Each wall is flat, endless, passes through zero and stands at right angles to its row. A trip goes straight from one point to another. List the walls that it crosses, first one first.
In the rows, zero is written as 128.

Walls:
(1): [ 95 140]
(2): [182 166]
(3): [146 101]
(4): [123 110]
Trips:
[112 126] to [151 114] => 3, 1, 2
[115  99] to [ 94 119] => 3
[141 187] to [186 118] => 1, 3
[109  60] to [146 126] => 2, 4
[153 156] to [119  78] => 3, 4, 2
[166 102] to [143 184] => 4, 3, 1
[ 69 242] to [106  93] => 2, 4, 3
[116 127] to [133 180] => 4, 2

Walls:
(1): [164 135 128 133 105 142  85 145 149 185 126]
(2): [116 168  85 202  71 119 103 168  24 104 103]
(3): [ 91 129  94 117 123  44 157 132 121 135  97]
(4): [124  87 100  99 123 167  87  97 133 124  91]
(5): [ 88 142 141 190 184 138 179  95 141 156 138]
Trips:
[ 88 126 130 134  98 213 132 107 108 156 135] to [149 101 142  88 160 123 163 169 170 163 137] => 2, 4, 3
[140 164  86 123 117 106  99 178 190  96 129] to [145 121 117 100 146  50 133 166 108 166 164] => 2
[151 127 119 172 139  91 176 162 142 138 147] to [ 72 130 150 171 124  79 125 184 128 109  61] => none
[153 139 125 167  96 123 103 144  48 127 116] to [126 145  45 209 113 150 135 114 106 139  92] => 3, 4, 5

Walls:
(1): [ 85 106 173 141 177 156 135 157  50 149 177 128 111  96 150 166  91 143
  89 183 158  97 109 139  74 116 169  96  26 109  84 160]
(2): [156 133 162 110 100 128 162  90 151 109 138 108 135 164 122 121 115 116
 206 124  94 144 132  98 120 123 150  91 146 206 145 142]
(3): [142 145 165 144 159 184 105  92 102 183 141 146  98 170 197  85  89 109
  86 177  90 117 138  86 167 158 132 201 104 140 114 187]
(4): [143 168 185  70 165 164  80 198  94 106 171  98 150 139 156 128 212 120
 169 130 128 131 132 114 141 133 104 198 122 167 109 119]
(5): [196 159 157 107 152 113 122  92 139 126 165 128 232  94 171  93 142 133
 102  88  81  84 135 129 109 142 131 152 134 106 131 115]
(6): [ 90 134 100 111 144 164 128 110  72 112 119 114 117 173 105 150 145 140
 143 142  96 110 124 114 104  94 175 130 144 122 132 104]
(7): [183  98 178 127  60  70 121 165 106 131 105 103 143 165 159 141 113 114
  66  77 150 109 139 162 172  91 128 103 141 138 163  60]
(8): [157 159 115  48 121 142 143 140 129 103 141 126 119 168 137  61 165 152
 157 120 154 121  97 115  95 113 100  94 116 101 110 115]
Trips:
[122  90 134 138 122 127 122 179 184 163 182  56 129 217 167 142 152 125
 195 105 105 134 133  67 135 127 117 133 117 159 128 172] to [122 151 167 128 193 201 189 102 111 118 144  89  77 133 124 164 137 153
 143 130 126  99 199  67 169 129  85 101 209  86 138 134] => 6
[140 161 181  98 100 186 195  97 107 110 130  90  87 119  94  95 165 117
 176 131  92 133 130 104 103  72 120 131  95 116 117 203] to [132 156 156  95 164 114  74 125 129 128 126 144  62 109 172 147 149 134
  77  73 127 116 167  56  84 104  87 125 187  67  77 147] => 5, 2, 6
[137 147  81 113 127 115 131 109 130 183 126  73 143  98 104 161  73 128
 116 138 131 179 128 140  78 109 190  68 124 134 150 129] to [ 69 120 128 107  80 143 154 119  87  76 166 144 119 124 124 157 100 121
  72 113 132 136  67  89 142 121 135 136 166 110 179  88] => 7, 2
[106  86 171 114 160 101  73 142 120 128  89 186 123 100 164 211 101 169
 181 167 126 131  99 184 164  48 154 153 112 121  90 135] to [ 53 147 132 114 110 121 172 163 115 140  87 129 108  97 107 171 108 131
 168 135 170 127 164 179 185 131 158 168 124 191 119 151] => 7, 2
